Rows are points. The ring and each string are closed loops that go straight from each point to the next, and from the last back to the first. Before rounding, they use only three directions, however many columns there are. How many times does the string pass through the ring? Passing back the other way cancels.

Ring, 7 rows:
[[ 5.9 -0.6 -4.2  1.1]
 [ 2.6  1.1 -3.6 -3.6]
 [-1.1  1.5 -0.6 -5.0]
 [-3.4  1.1  3.1 -2.9]
 [-2.5 -0.3  4.2  0.5]
 [ 0.8 -2.0  2.4  3.2]
 [ 4.3 -2.2 -1.0  3.7]]
String:
[[ 1.8 -0.6 -0.4  0.4]
 [ 3.5  1.7 -0.9  2.9]
 [ 6.4  1.0 -2.4  5.4]
 [ 7.7  0.0 -3.7  5.3]
 [ 5.4  2.0 -2.4  3.8]
 [ 2.7  0.7 -1.1  0.9]
 [ 6.3  2.4 -3.7  3.2]
 [ 7.8  0.8 -5.9  1.7]
 [ 6.6 -1.2 -6.1 -1.1]
 [ 4.2 -1.6 -4.2 -2.2]
 [ 1.9 -1.8 -1.9 -2.3]
 [ 3.9 -2.0 -4.8 -3.9]
 [ 5.7 -0.1 -6.7 -3.6]
 [ 6.3  2.2 -6.4 -1.7]
 [ 4.8  3.2 -3.7  0.6]
 [ 2.8  0.8 -2.0 -0.5]
 [ 2.1 -0.8 -1.7 -1.5]
 [ 2.8  1.7 -1.4  0.9]
 [ 6.4  1.9 -5.0  1.0]
 [ 8.8  0.0 -7.4  0.7]
 [ 6.8 -2.3 -5.6 -0.1]
 [ 4.3 -2.8 -3.3 -0.5]
 [ 6.4 -3.7 -4.4  1.0]
 [ 8.4 -2.4 -4.8  4.3]
 [ 7.6 -0.4 -3.4  5.6]
 [ 4.8  0.5 -1.6  3.8]
 [ 2.4 -0.6 -0.6  1.0]
 [ 1.6 -0.7 -0.3  0.1]
 [ 4.0  0.7 -0.7  4.0]
 [ 5.2 -0.8 -0.8  5.8]
 [ 5.8 -3.0 -0.8  6.7]
 [ 4.2 -6.3 -0.6  3.4]
 [ 2.5 -3.2 -0.5  1.0]]
Times through: 1
String (19 x 4):
[[ 1.0  0.6 -1.0 -2.0]
 [ 1.2  3.9 -0.8 -0.9]
 [-2.5  3.4  0.8 -4.9]
 [-5.3  0.7  3.0 -6.6]
 [-7.0 -0.5  5.1 -6.1]
 [-5.7  0.5  5.7 -2.4]
 [-4.5 -2.3  5.1 -1.8]
 [-1.4 -2.0  2.5 -0.6]
 [ 1.3  1.1  0.8  1.8]
 [ 1.9  0.6  2.2  5.2]
 [ 3.1 -2.9  1.9  6.4]
 [ 5.2  0.5 -0.5  6.5]
 [ 2.9  0.7 -0.7  1.9]
 [ 3.9  0.2 -1.7  2.0]
 [ 5.5  1.8 -2.9  2.9]
 [ 8.6  0.5 -7.0  1.2]
 [ 6.6 -1.0 -7.3 -3.2]
 [ 3.9 -0.5 -5.6 -5.0]
 [ 0.8 -1.6 -1.8 -4.3]]
Times through: 2
